Each row of a before or after table is a point. One or more steps were done to the points. Then noise was added and the rows were shuffled. The steps act on how far a point lies along the listed directions, d1 being the first. Name the steps. A step turns or swaps two directions, mirrors them in a line or flattens them onto one, adds a multiple of one to another, or multiplies one. Angles are multiples of 10 degrees, from the lower direction toward the higher: turns from -170 to 170, lines from 10 to 170 but not 90. Use the fewest steps. Two steps may share a direction if one is a turn and the other turns, adds or multiplies; they go together, in the order done. Otherwise the lowest direction goes first.
In the rows, 128 means zero.

Directions:
(1): [101  90]
(2): [ 90 155]
Before (11 x 2)
[[147 104]
 [104  42]
 [101 116]
 [104 140]
 [153 143]
 [145 133]
 [ 82 139]
 [116  88]
 [150  59]
 [159 138]
 [129  86]]
After (11 x 2)
[[112 120]
 [166 108]
 [131 151]
 [158 100]
 [132 100]
 [154 167]
 [ 99 114]
 [163  66]
 [100 119]
 [154 140]
 [211  92]]
Steps: mirror d1 and d2 in the line at 120 degrees

Directions:
(1): [123 133 140  61 163 145 177 117]
(2): [169  97 151 160 166 179 133 150]
(3): [ 68  76 150 149 123 117 161 141]
(4): [111 148  84 167 132 163 163  82]
(5): [142 175 158 163 150  84 167 142]
Before (13 x 8)
[[126 138 115 163  95 114  96 135]
 [127 146 128  92 144 137 162 111]
 [ 96  90 121 101 149 150 161 126]
 [ 94 205 100 149  63  40 132 104]
 [ 74 128 120  89 121 125 150  81]
 [ 90 110 182 129 159  95 228 156]
 [133 161 137 110 126  57 170 131]
 [110 155 130  89 129 148 162 104]
 [156 149 141 144 144 125 146 112]
 [ 66 143 100  74  79 100 146 103]
 [151 158 126 169 150 105 153 144]
 [121 114 129  93 145 175 155 103]
 [ 90 144 114  72 120  89 145 131]]
After (13 x 8)
[[209 107 192 218 135 117  88 206]
 [161  66 167 108 163 189 148 165]
 [177 127 148 188 150 113 157 149]
 [136 129 164  74 141 145 143 141]
 [111 121 142  48 135 145 149 113]
 [141 131 146  87 147 132 146 130]
 [141 161 125 174 119  69 118 155]
 [ 89  96 120  85 151 152 173 115]
 [ 79 125 140 201 142 119 230 124]
 [126  83 172  89 165 163 142 130]
 [144 123 127 169 107 128  95 148]
 [147 151 149 132 118  90 117 122]
 [150 102 139 126 179 171 158 156]]
Steps: add -0.7 times d5 to d1; add -0.7 times d3 to d4; turn d2 and d4 by 160 degrees
